Every row gives one point. Each table stands for the endless flat space through its points: a line for two points, a plane for three, and so on. Write the one point that lies in both, or say that there is none.
In the rows, zero is written as 128.

First (2 x 3):
[[120 129  80]
 [119 135  86]]
Second (2 x 3):
[[113 143 103]
 [109 139 108]]
They share: [117 147  98]

First (2 x 8):
[[147 149 161  99 152 119 105 138]
 [152 152 170 100 144 122 111 131]]
Second (4 x 8):
[[150 142 148 110 166 106  95 149]
 [121 158 122 101 148 164  96 136]
 [139 138 176  95 165  99 100 140]
 [129 136 136 139 171 127  82 134]]
They share: [142 146 152  98 160 116  99 145]

First (3 x 11):
[[170 143 139 148 150 159 122 121 117  90 145]
 [175 134 135 144 150 152 118 122 113  97 142]
 [156 128 137 146 135 124 135 132 127 104 160]]
Second (3 x 11):
[[144 119 138 162 157 144 110 139 105  80 155]
 [159 109 163 187 152 129 105 164 140 100 120]
 [150 133 132 146 147 144 126 125 109  86 165]]
They share: [159 136 139 148 140 138 132 128 125  97 156]

First (4 x 14):
[[188  84 122  84 147 143 168  86 127 109 121 142 146 153]
 [131 114 146 151 102 166 132 106  91 174 123 161  96 149]
 [164  63 128 125 130 145 161  83 125 163 148 159 126 153]
 [122  95 152 167 100 159 133 103  93 197 140 169  90 145]]
Second (2 x 14):
[[131 104 167 108 130 128 136  81 123 157 109 143 109 144]
 [179  98 113 132 118 176 160 117  87 127 133 161 127 150]]
They share: [155 101 140 120 124 152 148  99 105 142 121 152 118 147]

First (4 x 20):
[[134 200  62  96 128 142 143  83 112 164 142 116 116 114  92 160 113 118
  125 158]
 [154 140  95 129 143 148 113 106 121 165 158 119 144 136  85 138 156 139
  131 133]
 [114 144  85  91 165 134  99 100 117 173 158  67 140  94  79 174 156 105
  117 153]
 [130 123 130 163 141 128 111 143 114 142 139 118 166 129 104 166 173 132
  111 136]]
Second (2 x 20):
[[146 137 107 146 126 136 111 118 111 165 131 105 140 129 103 150 168 139
  109 143]
 [122 161  95 118 154 136 127 114 119 145 159 121 152 117  87 170 136 115
  129 143]]
They share: [134 149 101 132 140 136 119 116 115 155 145 113 146 123  95 160 152 127
 119 143]

First (4 x 24):
[[169 132 172 149 174 130 106  91 149 112 100 175 104  66 135 123 122 175
  115  93 117 168 122 168]
 [137 138 150 151 156 118 114  97 151 114 114 145 122  90 125 105 120 149
  129 111 121 160 132 162]
 [151 122 149 144 153 128 113 102 144 131  86 146 119  71 125  99 108 149
  121 101 108 172 136 165]
 [127 119 130 141 139 124 120 107 141 139  91 122 135  86 117  82 102 129
  128 115 105 168 143 161]]
Second (3 x 24):
[[111 134 147 154 170 113 113 103 137 116 131 129 145 100 128  92 118 151
  123 144 109 143 126 153]
 [119 132 129 136 136 127 127  87 153 118 127 135 129 112 114 100 118 131
  137 110 125 161 132 165]
 [127 126 116 120 111 134 138  71 169 122 126 136 121 118 101 102 124 112
  149  84 135 177 135 170]]
They share: [115 133 138 145 153 120 120  95 145 117 129 132 137 106 121  96 118 141
 130 127 117 152 129 159]

First (7 x 24):
[[160 126 175  80 120 137 120 117 164 133 152  97  93 127 137 132 153 136
  143 110 119 104 157 162]
 [130 116 134  99 136 118 125 118 110 126 153  72  76  92 135  92 123 141
  133 173 154 135  94 127]
 [168  94 183  71 101 118 121 120 171 111 188  91  89  97 152  78 125 152
  124 161 124 121 124 125]
 [127 144 165 111 148 124 141 110 103 142 161  97 106  80 110 125 115 159
  119 183 142 142 113 140]
 [159 147 203  68 125 126 131 124 173 149 172 118 114 115 129 144 139 148
  129 125 125 122 173 166]
 [190 112 180 127 134 180 127  62 122 134 139  80  86 111 118 151 144 137
  147 116  90  64 145 152]
 [122 149 136 138 155 132 151 120 106  69 138  99  76 126  99  82 180 150
  123 144 111 128  93 134]]
Second (6 x 24):
[[166  94 163 126 105 143 133 103 178  95 105  99  75  79 128 146 128 130
  110 140  97 141 115 153]
 [131 113 140 113 119 144 112  77 185  71 131  81  83  88 106 112 106 145
  144 159 129 123 121 115]
 [134 116 160  94 126 109 133  89 146  82 148  67 108 101 124 112 134 168
  113 137 123 119 106 139]
 [125 147 220  71  99  78 180  98 137 105 167  98 126  69 104  67 156 120
  123 139 121 112 107 162]
 [146 114 203  76 103  95 137 135 120 155 171 129 127 105 148 134 170 142
  114 104  83 105 137 207]
 [135 120 179  90 108 116 138  81 172  86 144  93  99  80 111 109 121 134
  129 141 120 110 123 141]]
They share: no point
